Each row is a point. Each copy is the shape, with its points in the same order, stretched, turned, moved and blurred by noise. Say if it was mirrored as well.

Shape (7 x 2):
[[ 2.52  2.59]
 [ 0.08  1.71]
 [-2.68  0.00]
 [-1.28 -2.11]
 [ 1.49  3.55]
 [-1.35 -1.25]
 [ 2.24  1.94]]
Copy 1 (7 x 2):
[[ 2.53  2.11]
 [ 0.06  1.55]
 [-2.75 -0.56]
 [-1.40 -2.49]
 [ 1.49  3.61]
 [-1.58 -1.31]
 [ 1.88  1.60]]
Copy 1 is: only turned
Copy 2 (7 x 2):
[[ 2.78  2.59]
 [ 2.03 -0.03]
 [ 0.57 -3.53]
 [-1.72 -2.04]
 [ 3.83  1.86]
 [-0.87 -1.73]
 [ 2.13  2.43]]
Copy 2 is: mirrored
Copy 3 (7 x 2):
[[ 2.05  2.36]
 [ 1.47 -0.43]
 [-0.13 -3.40]
 [-2.60 -2.52]
 [ 3.36  1.37]
 [-1.55 -2.25]
 [ 1.04  1.99]]
Copy 3 is: mirrored

Shape, 6 rows:
[[-1.19  0.38 -2.31]
 [ 0.47 -0.28 -0.56]
 [ 3.61 -1.42 -2.07]
 [-1.42 -2.24  4.09]
 [ 1.40  4.38  0.64]
 [-0.19  2.34  0.08]]
Copy 1:
[[ 1.74 -0.75 -1.94]
 [ 1.50  0.03  0.16]
 [ 3.75  0.09  2.09]
 [-2.90 -0.48  1.39]
 [ 1.52  4.11 -1.59]
 [ 0.97  1.88 -1.35]]
Copy 1 is: only turned
Copy 2, 6 rows:
[[-2.65 -0.02 -1.63]
 [-0.31 -0.02 -0.97]
 [ 0.35  2.87 -0.73]
 [ 2.10 -3.00  2.68]
 [ 0.72 -2.19 -5.65]
 [-0.89 -1.48 -3.33]]
Copy 2 is: mirrored

Shape (10 x 6):
[[-1.53  1.91 -3.41  1.60 -0.93  2.33]
 [-0.09  0.65  1.47  0.68  1.23  3.93]
 [ 3.82  0.08  1.32  1.11 -2.30 -0.15]
 [ 3.16  2.19 -1.66 -2.88  1.25 -1.56]
 [-0.53  0.23  2.20  2.09  2.58 -1.14]
 [-0.73 -2.31  2.11 -4.75 -1.18 -0.18]
 [ 1.30  0.90  2.45 -2.16 -0.54 -0.39]
 [-3.50  1.32  1.62 -2.57 -1.20  3.55]
 [-3.56 -0.39  2.15  2.11 -1.25 -2.35]
 [ 3.88  0.51 -1.37 -3.09 -1.62 -1.26]]
Copy 1:
[[-2.59  2.55 -4.97  0.01  1.86 -0.13]
 [-1.85  2.43  0.73  0.26  1.53  2.02]
 [ 0.16  1.80 -0.54  0.48 -4.21  2.12]
 [-1.30  1.64  0.45 -2.04 -3.26 -3.18]
 [ 0.15  0.91  0.59  3.35 -0.28 -0.99]
 [ 1.29 -2.24  1.74 -2.92  0.69  1.77]
 [ 0.62  1.34  0.96 -0.94 -0.99  0.74]
 [ 0.34  1.70 -0.19 -2.76  4.55  2.45]
 [ 3.14 -0.02 -1.95  2.57  1.87  0.30]
 [-0.47  0.00 -0.49 -3.21 -5.05 -1.45]]
Copy 1 is: mirrored
Copy 2 (10 x 6):
[[-1.38  1.66 -2.53  1.53 -3.66 -0.14]
 [ 0.02  2.58 -0.80  0.72  2.22  2.26]
 [ 3.68 -0.68  1.17  3.30  0.33  1.28]
 [ 2.64 -3.17 -3.54  0.43  0.05 -2.33]
 [ 0.91  2.00  1.76  1.52  2.69 -2.95]
 [-2.29 -3.08  2.49 -2.25  0.53  2.27]
 [ 2.03 -1.16  0.76 -0.75  0.82  0.48]
 [-2.27  1.30  0.22 -3.46 -1.69  2.82]
 [-1.04  1.72  5.13  0.46 -1.76 -2.27]
 [ 2.35 -4.13 -1.79  1.12 -1.17  0.36]]
Copy 2 is: only turned
